Each row of a before or after table is a point. The points were changed in one or more steps. Then noise was added and the rows were shuffled. The steps act on how far a point lies along the listed directions, d1 being the first. What was done? A step turns or swaps two directions, mirrors them in a line or flattens them onto one, adds a multiple of one to another, or multiplies one. Angles are multiples of 10 degrees, from the lower direction toward the higher: turns from -170 to 170, lines from 10 to 170 but not 90. Use the fewest steps. Two steps may share a direction if one is a turn and the other turns, adds or multiplies; they go together, in the order done. Otherwise the lowest direction goes first.

Directions:
(1): [-4.0  2.3 -2.8]
(2): [1.5 4.9 1.8]
(3): [ 3.3  0.5 -4.3]
Before:
[[-7.6 -2.9 -0.7]
 [-7.0  1.6  0.8]
 [-2.7  2.3 -5.8]
 [-2.7  2.6  1.2]
 [ 2.7 -1.7 -1.8]
 [-1.4  2.3 -0.9]
 [-1.3  4.1 -1.1]
 [-3.9 -0.9 -6.0]
 [-4.0  2.6  3.0]
 [-1.5  3.3  3.2]
 [-2.1  4.1 -0.3]]
After:
[[-1.3  0.6  2.1]
 [-0.8 -0.5  4.9]
 [ 0.4  0.0  4.1]
 [-4.9  3.9 -7.3]
 [-2.0  2.6 -1.8]
 [-4.9  2.3 -6.3]
 [ 0.9  0.4 -3.2]
 [-3.7 -2.0  2.5]
 [-3.5 -0.1  3.2]
 [-2.2  2.2 -0.4]
 [-1.6  1.5 -1.0]]
Steps: add 1 times d3 to d1; multiply d2 by 0.4

Directions:
(1): [-5.7 -3.8 -2.5 -0.6  1.8 -1.6]
(2): [-0.3  0.0  3.8  3.1  5.9  0.5]
(3): [ 3.2 -2.7  1.8 -3.6  1.3 -4.9]
(4): [-2.2  5.5 -0.1  0.4  0.1 -4.9]
(5): [-3.4 -0.1  5.8 -2.5 -2.7  1.1]
Before, 12 rows:
[[-0.7 -1.4  3.6  0.7  4.0  5.8]
 [-5.6 -2.9 -3.4  1.4  1.6 -1.0]
 [-3.6 -2.4  3.1 -1.8  1.5 -0.8]
 [-3.5 -0.8  1.4  1.5 -1.5  2.1]
 [-4.5 -4.8 -1.6  1.5  4.5  2.6]
 [ 0.0  3.6 -3.4  2.2 -1.3  0.9]
 [-6.9  0.0 -1.9  1.5  0.6 -1.5]
 [ 1.8 -3.8  1.2 -1.4 -0.7  0.5]
 [-4.2 -3.8 -1.0 -2.5  2.4 -4.3]
 [ 0.3  0.4 -1.6  0.4 -0.5 -0.8]
 [-5.5 -2.4  0.2  0.5  1.2 -1.4]
 [-0.6 -0.5  0.1 -1.3 -1.0  0.4]]
After, 12 rows:
[[ 6.7  3.1 -0.6  0.9  7.7 -3.5]
 [ 4.7  4.6  4.2  1.7 -2.9  2.4]
 [-0.7  0.0 -2.2  3.9  1.9  5.0]
 [ 6.3  7.9  1.7  3.1  2.6 -1.1]
 [ 3.2  1.9  1.7  3.1 -0.9  3.7]
 [-0.8  0.5  1.5 -0.6 -1.7 -0.3]
 [ 8.1 -0.1  1.4  0.5  0.3 -1.9]
 [-3.6  1.6 -6.2  4.1  1.1 -0.8]
 [ 7.5  0.9  6.4 -0.3 -3.2  3.2]
 [ 0.5 -0.3 -1.9 -0.3 -0.2  0.4]
 [-5.1  3.2 -1.9  4.6 -1.7  8.6]
 [ 5.6 -0.6  6.2 -5.2 -2.8 -3.8]]
Steps: multiply d3 by 2.5; turn d1 and d3 by -140 degrees; multiply d4 by 1.6; turn d4 and d5 by 130 degrees
